Every row gives one point. Each copy is the shape, with its points in the same order, stretched, turned, moved and blurred by noise. Is it also mirrored, or only turned?
(in the rows, 128 means zero)

Shape (8 x 3):
[[116 152 127]
 [ 84 108 199]
 [138 104  51]
 [101 192 136]
 [100  94 153]
 [ 28  84 148]
 [ 89 168 102]
 [120 191  82]]
Copy 1 (8 x 3):
[[144 122 158]
 [ 90  86 121]
 [130 203 155]
 [150 100 186]
 [ 90 127 124]
 [ 42 111 145]
 [130 129 191]
 [168 143 202]]
Copy 1 is: only turned
Copy 2 (8 x 3):
[[135 126 117]
 [104 181  95]
 [164  93 209]
 [140 115  75]
 [128 163 141]
 [176 196 149]
 [178 117 119]
 [165  89 117]]
Copy 2 is: mirrored
Copy 3 (8 x 3):
[[130 153 109]
 [162  75  73]
 [ 57 133 131]
 [160 188  98]
 [122  77  98]
 [105  65  35]
 [124 179  89]
 [126 211 126]]
Copy 3 is: mirrored
Copy 4 (8 x 3):
[[124 143  98]
 [ 75  76 150]
 [231 140 120]
 [ 79 157  48]
 [136  85 152]
 [143   7  96]
 [131 131  47]
 [135 178  46]]
Copy 4 is: only turned

Shape (8 x 4):
[[ 80 118 117 166]
 [152 118 155  95]
 [ 87 116 122 122]
 [ 97 110  96 120]
 [113 182 111 129]
 [237 148  99 148]
 [ 96 118 104 170]
 [169 138 184 102]]
Copy 1 (8 x 4):
[[210  88  89 144]
 [ 93 151 159 135]
 [153  92 127 162]
 [167 106 129 188]
 [129 132  78 165]
 [111 249 116 137]
 [209 102  90 154]
 [ 78 174 149 104]]
Copy 1 is: mirrored
Copy 2 (8 x 4):
[[169  89 155  97]
 [118 125 132 168]
 [154  79 149 132]
 [173  76 133 135]
 [107  80 137  96]
 [121 178  52 145]
 [171  92 138 100]
 [ 99 143 145 160]]
Copy 2 is: mirrored
Copy 3 (8 x 4):
[[ 83  81 162 103]
 [165 169 105 136]
 [ 97 131 150 124]
 [ 73 121 135 121]
 [ 93 106 137 193]
 [133  79  39 147]
 [ 79  74 144 103]
 [202 172 104 146]]
Copy 3 is: only turned

Shape (10 x 6):
[[117  81  92 115 150 112]
 [146 124 105 146 213 136]
 [170 104  98 123  78 149]
 [169 109 249 173 156 119]
 [ 44 149 110 148 132 135]
 [167 125 200 119  93  94]
 [159 142 102 140 109 128]
 [137 128 114 175 100 103]
 [ 22 104 176 169 117 141]
 [116 142  98 164 160 137]]
Copy 1 (10 x 6):
[[ 90 139  80  83 155 112]
 [160 107  65 103 199 143]
 [ 68  83  61 139 105  94]
 [247 212 132 210  58 111]
 [ 44 144 159  87 153 207]
 [168 150 158 152  30 101]
 [102  79  76 110 109 147]
 [107 127  67 108  75 183]
 [ 60 237 177 148 109 186]
 [105 109  81 100 160 185]]
Copy 1 is: only turned
Copy 2 (10 x 6):
[[ 65 108  90 142 137 161]
 [ 81 126 117 165  93 105]
 [166  77  99 166 182 141]
 [110  81 232 183 135 159]
 [ 92 122 119  62  54 159]
 [141  88 190 150 213 163]
 [157  89 111 130 162 111]
 [122  74 130 130 150 122]
 [ 61  83 172  85  42 210]
 [ 98 119 117 127  91 117]]
Copy 2 is: only turned

Shape (10 x 6):
[[159 126  85  77 105 131]
 [123 155 109  91  96 112]
 [104  99 146 128 174 146]
 [135 155  99  92 137 153]
 [122 116 161 120 121 122]
 [121  96  79 111 100 142]
 [173 107 130 215 106  76]
 [154 119  76 105  74 165]
 [125 129 129 101 128 152]
 [105  91 167  75 146 141]]
Copy 1 (10 x 6):
[[181 145 168 120  81 111]
 [152  98 130 160  98 117]
 [150 141  64  89 153 133]
 [192 154 139 140 124 139]
 [113  76  93 106 117 135]
 [143 176 116 119  66 107]
 [  7 120 183  73 136 104]
 [144 177 169 119  45 137]
 [151 129 110 116 109 144]
 [175  93  52  92 116 131]]
Copy 1 is: mirrored
Copy 2 (10 x 6):
[[168 143  82 126 171 145]
 [153 127  77 125 125 141]
 [120 101 156  94 140  97]
 [131 161  94 112 165 106]
 [140 108 142 112 111 143]
 [198 113 101  95 152 121]
 [197 119 178 182 108 106]
 [205 163  97 101 160 136]
 [139 136 120  99 142 128]
 [117  86 136  82 132 159]]
Copy 2 is: mirrored

Shape (11 x 8):
[[ 82 108 127 140 128 203 163 103]
 [113 128 133 119 173 101 140 129]
 [161  90 173 141 125 115 179  84]
 [ 52 121  78 169 114 163 101 224]
 [102 162  64 190 107  91  34 191]
 [136 165 102  67  59 106 100 149]
 [141 138 151  91 114 112 168 142]
 [100 211 107 166  82  96 104 180]
 [104 106  99 101 101  99 195 107]
 [147  88 116 132 134 170 204 136]
 [ 69 108 135 177 106 115  94 186]]
Copy 1 (11 x 8):
[[156  93 115 206 134 130 169  81]
 [143 113 142 101 130 153 160 153]
 [179 122  86 120 148  60 133 124]
 [ 57  32 175 165  66 190 105  96]
 [  8  82 141 105  85 181 117  82]
 [ 96 180 129 184 128 186  53 133]
 [152 133 109 152 145 147  86 171]
 [ 20  79  75 150 131 196 110 157]
 [180 163  93 167  76 117 133 173]
 [207  91  87 151 105 105 101 112]
 [ 45  45 177 126 104 141 124 120]]
Copy 1 is: only turned
Copy 2 (11 x 8):
[[219 156 155 163 129 160  98 162]
 [134 116 119 102 180 166 119 131]
 [168 182 100  42 115 146 160 163]
 [147  49 222 247 116 164 134  81]
 [ 27  28 210 190  93 136 113  43]
 [100  81  41 167  32 153 114 115]
 [173 121  56 113 104 145 156 138]
 [120  39 150 176  87  85 126  92]
 [197  99  98  64  89 167 111 177]
 [229 150 114  88 113 167 133 123]
 [104  84 207 198 113 151 172 121]]
Copy 2 is: mirrored

Shape (12 x 9):
[[149  23  97 131  96 191 132 107 142]
 [ 47 159 139 160 151  80  81 189  63]
 [135  92 158 181  98  79 125 168 144]
 [152  77  95 144 112 193 148 116 162]
 [ 84 136 124 171  95 110 150 125 149]
 [154 127  85  91 172 181 131 157 116]
 [148 111  88  97 191 184  54 116 147]
 [139 148 134  64 186 148  95  95  75]
 [105 149 177 204 132 121 114 139  75]
 [ 76 128 179 149 109 100  95 166 104]
 [ 81 104 203 175 115 138 147 156 139]
 [117  53 126 167 149 137 169 113 151]]
Copy 1 (12 x 9):
[[ 59 156  64 131  89 161  92 172 107]
 [146 105 155 103 128  78 199  97 100]
 [125  69 113 148 143 159 127 110 113]
 [ 57 152 111 129 115 163  97 178 120]
 [ 99  87 126 108 161 131 145 161 134]
 [ 92 198 154 141 109  98 110 145 112]
 [ 40 185 164 112  77 122  93  89 119]
 [116 210 138  78 127  83  86  92 130]
 [166 126 128  82 139 156 159 113  93]
 [152  80 132 103 113 118 142 124  93]
 [124  73 113 104 143 133 121 150  57]
 [ 63 138  72 132 184 132 125 128  93]]
Copy 1 is: only turned
Copy 2 (12 x 9):
[[121  49  98  89 126  86 103 225 150]
 [175 179 125 182  98 170 141   7  86]
 [ 76 100 169 138 129  83 157  76  97]
 [117  77 113 101 159  97 123 206 161]
 [131 148 137 128 112 131 193 100 110]
 [132 135  82 136 175 111  65 152 177]
 [112  92 148 136 158 188  74 157 149]
 [142 188 130 142 146 182  63 156  98]
 [144 142 131 170 130 139 163  88  38]
 [163 153 177 138  98 131 147  63  73]
 [171 112 149  79 147 103 157  92  68]
 [ 95  69  64  80 153 128 113 137 121]]
Copy 2 is: mirrored
Copy 3 (12 x 9):
[[157 115  77  77  62 131 214  62  82]
 [136 103  96  97 178 133  78 218 121]
 [135  75 126  96  89  67  58 120 117]
 [146 130 103 116  84 134 196  85  78]
 [128 128  89 120 129 101 105 119 105]
 [168 139 152 132 146 187 199 141 106]
 [142 111  80 109  84 224 206 141 146]
 [109 144 112  88 161 218 189 145 186]
 [ 73 131 130  91 148 122  80 181 112]
 [117  88  91  94 137  84 105 171 140]
 [103  68 112 123 136  40 124 138  85]
 [136  71 101 117 111 114 132  73  64]]
Copy 3 is: only turned

Shape (14 x 11):
[[117 156  90 151 142 158 125 152 117 157 110]
 [ 97 126 157 111 104 114 123 136  89  98 110]
 [158 152 134 124  92  85 135 143  95 132  96]
 [ 96 148 132 139 153 118 143 141 101  96 141]
 [125 121 113  99 118 134 138 133 113 132 120]
 [ 94 165 159 130  93 157  76  86  90 128 143]
 [140 117 160 102 165 109  75  94 104 103 100]
 [116 139 157 144  97 108 149 156 128 159 143]
 [119 108 102 121  95 103  86  82 124 156 118]
 [151 153 148 125 152  83 105 112 134 113 125]
 [141 131 153 104 123 127 127 154 138 128 165]
 [166 102 125 137 141 103 147  80 140 135 131]
 [115 110 154 111  96 130  77 124 134  92 115]
 [161 116 145 146 147  81 132 156 102 105 136]]
Copy 1 (14 x 11):
[[166 113 124 159 176  92 131 136 118 134 115]
 [120 126 106 100 152 114 137  77 119 110  73]
 [108 143  71 148 161 147 141  90 108 131 132]
 [120 106 145 148 128  91 112 103 117 125  74]
 [156 130 131 111 154 120 128  97 128 134 118]
 [ 97  86 121 104 202 109 157 115 180  85  90]
 [101 150 116  94 123  78 134 128 163  98  94]
 [124  98 117 127 153 173 140 121  83 140 121]
 [148 147 138 102 167 135 131 137 146  65 130]
 [100 141 131 150 114 129 144 129 145 101 115]
 [127 110 140 124 139 156 138 133 145 160 114]
 [127 131 133 135 104 152  84 124 135 102 156]
 [138 142 106  95 139 141 136 119 168  95  67]
 [ 91 149 111 154 103 119  90 134 107 154 114]]
Copy 1 is: only turned
Copy 2 (14 x 11):
[[156 153  87 162 117 124 123 193  95 145 151]
 [100 170 127 127  90 169 125 122 120 113 124]
 [104 169  88  92 149 183 127 141  95 123  99]
 [152 180 145 162 116 152 103 135 114  93 127]
 [123 140 125  98 111 140 124 141 107 158 146]
 [151 142 116 175  70 124 167 123 160 132  69]
 [112 121 119  64 122 168 165 130 192 102 134]
 [130 123 128 147 118 144  90 168  60 114 101]
 [ 73 113 114 131 165 160 167 154 140 177 110]
 [129 141 125  90 164 159 147 145 145  88 103]
 [148 119 141  89 102 100  78 150 105 118 111]
 [133  92 133  94 186 151 147 110 133 125 130]
 [ 86 142 115 115  95 116 142 130 158 116 136]
 [125 149 117 104 166 163  59 136 122  82 113]]
Copy 2 is: only turned
Copy 3 (14 x 11):
[[ 92 158 144  66  95 134 160 155 190 126 124]
 [172 137 160 136 127 162 162 138 124 148 129]
 [142 125 132  85 151 154 104 170 125 123 135]
 [134 144 160 141  89 134 145 181 156 152 138]
 [139 158 150 119 130 139 126 108 144 142 151]
 [147 111 186 110 156 106 249 139 143  94 168]
 [144  77 159 142 165  78 177 133 181 149  93]
 [135 152 109 106 115 145 124 157 112  93 140]
 [137 149 168 124 201  67 174 120 152 104 151]
 [118  97 132 135 154  98 127 165 181 112 123]
 [159 143 115 135 112 134 105 117 161 114 152]
 [110 108 153 125 153  68 103 124 119  97 128]
 [174 134 167 150 156 138 163 110 169 111 109]
 [161 112 134 124 114 114  80 186 147 134 102]]
Copy 3 is: mirrored
Copy 4 (14 x 11):
[[132 148 118 115 174 137  99 141  74 122 118]
 [136  69 117 144 143 146 127 140 131 101 129]
 [ 95 120 124 111 137 131 102 125 149 105 125]
 [160 102 135 123 153 172 128 118 114 122 127]
 [138 117 118 152 156 115 119 125 127 133 149]
 [140  85  68 100 163 157 111 175 126 153 138]
 [113 120 117 134 156 150 177 148 131 114 164]
 [130 108 136  99 133 108 103 144 128 153  93]
 [117 116 106 110 118 109 106 144 113 137 190]
 [124 147 127  93 136 157 155 136 141 118 148]
 [140 129 122 146 136 126 133 152 153 160 107]
 [116 128 118 103 141 103 148  95 134 144 153]
 [133  90  89 159 109 136 155 159 129 112 140]
 [102 122 143 129 130 156 141  95 136 134 114]]
Copy 4 is: only turned

Shape (14 x 11):
[[116 106 104 147 173 165  83 150 187 150 120]
 [ 71  79 123  97 145 193  81 129 131 145  78]
 [122 163 142 119 145 134 198 124 120  74 183]
 [146 150 145 109 105 157 109  92 163 124 147]
 [153 134 129  73 157 148 171 115 127 122 155]
 [ 97 106 178 112 136 176 106 163 168 187  92]
 [130 142 177  96 175 180  98  97 137 130 118]
 [136 151 127  81 110 154 145  82 140 157 148]
 [157 186 101 116 174  93 188 151 135  79 101]
 [ 84  97 162 145 132 155 102 114 157 138  65]
 [208 141 136 119 133  78 161 111  99 105 187]
 [157 134 156  63 108 126 127 128 154  85 158]
 [ 62 101 154  96 168 127  91 109 179 160 104]
 [111 203 107 124 166  94 142 174  92  98 136]]
Copy 1 (14 x 11):
[[138  93 144 160 114 126 150 100 157 176  31]
 [147 109 110 145  72 143 143  44 187 154  98]
 [166 143 122 176 193 181  79 196 151 102 129]
 [103 154 159 166 141 144 123  94 129  94 108]
 [134 119 120 157 190 159 138 139 171  89 134]
 [ 91 106 107 147  69 119 149 103 193 181  87]
 [ 84  97 102 173 126 168 119 102 182  94  69]
 [107 148 133 140 193 148 132  94 128 111 141]
 [167 118 121  88 190 130  99 214 163  82  58]
 [130 120  99 145  41 154 135  97 142 144  59]
 [138  90 167 131 188 146 117 181  99  70 175]
 [136 138 153 186 153 117 107 132 156  59 147]
 [133  99  55 194  99 106 131  82 147 150  76]
 [160 101 121 103 174 116  43 165 162 128 104]]
Copy 1 is: only turned
Copy 2 (14 x 11):
[[127 106 118  59 107  94 120 100 205 106 194]
 [113  63  90  83  57  97 152 129 136  39 173]
 [ 53 133 155 116 191 169  93 163 106 129 131]
 [ 97 137 146 117 102 150 118 172 184 107  86]
 [104  88 133 120 160 182  76 132 134  77  97]
 [110  58  77  72 107 126 170 132 187 137 117]
 [116 111  99  57  94 170 114 163 137  80  86]
 [102 117 103 159 119 152  88 144 170  79  63]
 [172 158 123 125 212 180 133 155 114 110 148]
 [127 126  98  71  67 104 205 122 159 115 137]
 [131 131 193 165 165 144  87 118 116 162  82]
 [ 99  81 192 108 148 154 146 179 162  78  63]
 [115 117  79  53 118  69 183 107 183  57  93]
 [137 144 108 141 195 119 129 197  99 146 169]]
Copy 2 is: mirrored
Copy 3 (14 x 11):
[[132 112 220 102 143 108  88 105  94 154 108]
 [168  91 163 111  79 124  55 103  93 207  87]
 [ 81  96  98  83 117 192 179  99 160  70 153]
 [ 88 121 140 168 120 163 119 130  97 124  91]
 [135 149 107  85 106 189 162 111 104 105 133]
 [149 143 191 132 101 187  50 164 130 184 114]
 [135  91 163 105 114 193 134 148  98 198  59]
 [147 156 113 153 111 177 115 122 102  96  91]
 [ 74 125  88   7 162  99 182 123 139  84 150]
 [134  92 171 133  89 127  90 159 132 166  74]
 [133 133  82 153 165 146 243 119 103  85 185]
 [ 67 112 107 146  89 192 143 124  62 134 170]
 [189  80 199 113  86 181  82 154  76 158  96]
 [113  68  82  59 198 111 145 101 143 128 172]]
Copy 3 is: mirrored

Shape (15 x 12):
[[107 183  93 104 126 160 147 115 155 132  52 197]
 [102 105  92 163  84 162 113 118 106 121 170 128]
 [106 169  58  81  93 110 110 199 148  88  80  72]
 [179 117  90  88  94 159  72 156 117 108  55 189]
 [185 188  79 186  83 154  61 134 110 137 148 137]
 [ 94 139 130 164 187 179  84 145 172 147 116 107]
 [162 189  70 180 205 130 184  69 124 147 124 156]
 [ 90 192 164 175 125  76  89 128 135  82  89  75]
 [163 121 177  83 150  80 186 109 130  64 127  75]
 [113  78 186 124 138  61 193 160  89 112 179 171]
 [194  85  95 110  78  72 113 120 144 132  62 133]
 [ 94  81  55  77 140 125 143 162  47 106 139 107]
 [158 151 158  71  79  95 133 133 145 124  69 189]
 [148 167  90 119 180  99 135  71 146 130 173 179]
 [156 192 125 123  78 137  73 121 111 161 120 114]]
Copy 1 (15 x 12):
[[ 96 132 136 134 101  88 110  72 127  93 134 218]
 [113 140  62 144 128 122 111 116 100 165 158 135]
 [121 133  60  67 167  85 168  59 156  65 138  70]
 [ 90 156 103 155 151 120  73  39 145 100  75 121]
 [159 110  84 143 143 138  57  76  51  80 159 104]
 [181 103 129  91 103 108 178  43  91 160 104 188]
 [184 102 209 135 105 130  75 107 132 100 199 180]
 [148 119 147  79 176  76 173 100  48  84 118 107]
 [115 190 192  60 107 119 142 153 151 136 127  74]
 [ 91 150 117 154  64  72  79 205 172 147  90  99]
 [ 77 102 116 130 155 121  75  92 153 103 125  38]
 [123 167  70 100 184 118 116 127 211 172 117  96]
 [ 62 146 109 123  76  97  77 111 133  67  99 117]
 [142 111 169 160  75 171 112 130 128  78 165 157]
 [124 100  78  66 126 132  80  91  56  80 141 102]]
Copy 1 is: mirrored
Copy 2 (15 x 12):
[[110 137 135 118 161 176  84 191  68 189 113 114]
 [117 114 147  93  85 128 133 113 229 131 179 107]
 [231  66 185 115 130 123 145 167  45 110 135  54]
 [174  66 147 103 180 149 117 138 107 241 130 154]
 [158 184 172  48 160 116 168 132 175 185 143 129]
 [ 98 112  68 143 161 163 197 125 121 102 155 144]
 [ 41 222 135  36 183 106  48 135  47 166 146 157]
 [136 107 184 160 193 140 137 101 140  73  60  68]
 [ 86  78 195 192 187  42  98  85  91 141 116  90]
 [111 145 141 197 104  64  37  47 191 110 153 165]
 [159  40 132  81 150 106 111 109 122 194  64 121]
 [161  74 186 104  70 127  64  87  88 115 197 151]
 [150 114 159 175 166 128 103 135 115 211  67 114]
 [ 69 218 124  95 149 122  80  84  79 201 152  91]
 [153 159 188 122 141 147 194 128 149 166  86 121]]
Copy 2 is: only turned
Copy 3 (15 x 12):
[[133 111  65 200  90 159 141 154 162 133 155 121]
 [143 152 148  80 137 146 166 133 112 132 112 108]
 [ 21  97  74 131  53 138  94 135 124 114 103 125]
 [ 89 127 131 158  92 137 127 213 138 166 167 152]
 [ 81 129 151 120 134  62 167 151 211  67 126 127]
 [159 116  87 103 100  68 186 100 126 100 141 169]
 [151 122 134 222 178  95 165  85 173  84 151 146]
 [ 93  54  90  54 108 117 131  82 188 122 135 129]
 [106 101 171 118 118 201  63  88 141 133 111 185]
 [152 106 173 119 132 141   7 121 106 165 134 127]
 [ 39 158 155 148 130 159  67 141 173 143 187 149]
 [108 106 122 145 136 164  97 169  23 132 116 111]
 [ 85 114 114 162  84 185  54 170 197 141 159 149]
 [153 136 166 189 132 128 106  91 167  52 166 120]
 [ 97 107 102 105 121 111 132 167 205  48 130 143]]
Copy 3 is: mirrored

Shape (15 x 12):
[[111 142  64 183 108 116 156 119 181 118  98 124]
 [145 149 145 128 145 149 109 119 137  73 143 119]
 [108 197  85 158 138 100 122 152 151 161 147 139]
 [111 140  99 135 138 125 174 106 147 132 152 152]
 [103 121 115 119 119 140 126 145 121 197 152 117]
 [135 171 119  99 145  69 114  87 117 166  99 174]
 [122 145 151 152  97  69 158 126 137 163 108 130]
 [189 155 130 175 210 118 106 139 111 157 114 145]
 [124 109 135 129  98 127  68 143 156  94 159 160]
 [171 129 137 111 131 139 150  87 188 182 163  68]
 [118  76 110 109 122 168 186 172 178 121 135  95]
 [107  97 135 102 112 100 129  76 161  82 178 120]
 [108 109 126 108 101 147 128 150 163 133 133 205]
 [221 100 130  91  56 123  92 132 126 171 171 145]
 [117 133 147 149  98 143  93 124 118 125 158 127]]
Copy 1 (15 x 12):
[[115 158 172 155 122  54  87 155  80 133 147 174]
 [140 150 102  70  99  89 119 132 139 145 114 120]
 [182 110 168 171 158  78 112  92  65 134 186 121]
 [112 121 113 147 129  56 106 130  95 107 162 146]
 [134 130 136 191 166 144 153 113 117 121 147 128]
 [177  47 129 161 127 144  66 122  70  96 160  98]
 [ 95 124 173 138 126 149 102 105  53  89 177 145]
 [249 130 101 151  98 155  92  67  76 108 137 145]
 [131 132 143  70 152 121 119 138 160 154 142 153]
 [160 191 108 151 115 151 141 186  69  83 159 107]
 [ 52 223  96 129 162 113 138 165 101 140 121 161]
 [ 89 146 112  82 129  94  96 168 148  96 169 110]
 [ 94  84 111 109 167 110 138 146 124 145 142 185]
 [143 160 152 106 216 193 142 159 121  66  90 141]
 [122 133 158 113 122 111 145 106 165 127 125 138]]
Copy 1 is: mirrored
Copy 2 (15 x 12):
[[101 195 169 153 172 142 103  99 127 129  91 185]
 [130 114 182 112 107 134 138 123 157 135 136 120]
 [ 49 189 158 104 142 118 102 130  78 186 117 192]
 [ 89 208 156 126 166 141 108 152 103 132 129 126]
 [118 150  76 122 126  73 111 165 106 150 136 175]
 [ 83 146 154 123  94 211 120 159  19 115 164 181]
 [115 124 128 133 189 178 105 162  74 147 148 188]
 [ 44  52 179  96  90 159  86 135  76 155 101  94]
 [165 155 102  77  67 121  94 107 142 146 151 156]
 [146 118 144 140 143 101  71 234 167 156  72 180]
 [183 175  91 103 181  74 158 125 172 130  66 140]
 [164 192 125 102 118 175 110 183 175 127 168 163]
 [174 206  95 111 110 113 112  96  63 126 124 131]
 [212 131  67  28  71  69  59 193 106  77 145 164]
 [126 116 122 119  98  95  86 137 135 148 177 143]]
Copy 2 is: mirrored
Copy 3 (15 x 12):
[[165 108 164  88 170 152 109 154 183  38 182  77]
 [152  92 158 113 136 145 102 141 119 176 119 156]
 [175 127 102 116 130 142 115 184 146  90 201 144]
 [142  96 123 149 111 161 147 124 140  94 182 124]
 [149 160  78 154  92 147 109  76 115  97 193 123]
 [160 158  83 167  89  98 212 157 130  92 149 164]
 [151 120  58 162 147 104 132 131 156  80 150 128]
 [179  90 143 131  60  70 115 181 107 120 148 143]
 [122 150 141 149 160 124  92 129 173 198 161 144]
 [193  95  98 129 168 125  99   8  71  88 169 164]
 [ 87  79 118  72 149 151  80  68 134  87 163 100]
 [114 119 143 191 184 149 127  65 114 148 154 165]
 [102 143  90 132 102 140 148 132 213 152 172 131]
 [144 139  76 165 142  57 146  36 117 197 202 118]
 [164 147 125 168 133 147  87 117 147 178 152 128]]
Copy 3 is: only turned
Copy 4 (15 x 12):
[[157 138 115 114  38 141 212 147 116 105  94 118]
 [133 102 127 163 111  80  96 154 114 104 141 140]
 [155 146 169 133 143 142 196 152 134 174 148 133]
 [143 145 142 130 111 109 188 107 109 110 115 166]
 [123 141 120  97 179 140 158  74 134 172 122 134]
 [111 124 190 153 183 143 162 128 164  96 139  72]
 [153 120 134 163 140 157 162  82 146 120 117 108]
 [102 144 130 131 185 163 161 208 149  97 160 142]
 [161  67 158 106 119 107  56  87 155 110 103 152]
 [118  85  80 178 165  94 191 153  72 145  52 155]
 [ 94  83  55 133  59 109 175  76 102 160 125 185]
 [154  94 137 152 115  47 114 103 140  79  86 162]
 [131  82 151  83 108 148 105  27 118 111 126 155]
 [100  75 168 170 149 150  38  69 145 151  18 132]
 [164 129 131 113 143 111  77  99 134 122 108 126]]
Copy 4 is: only turned
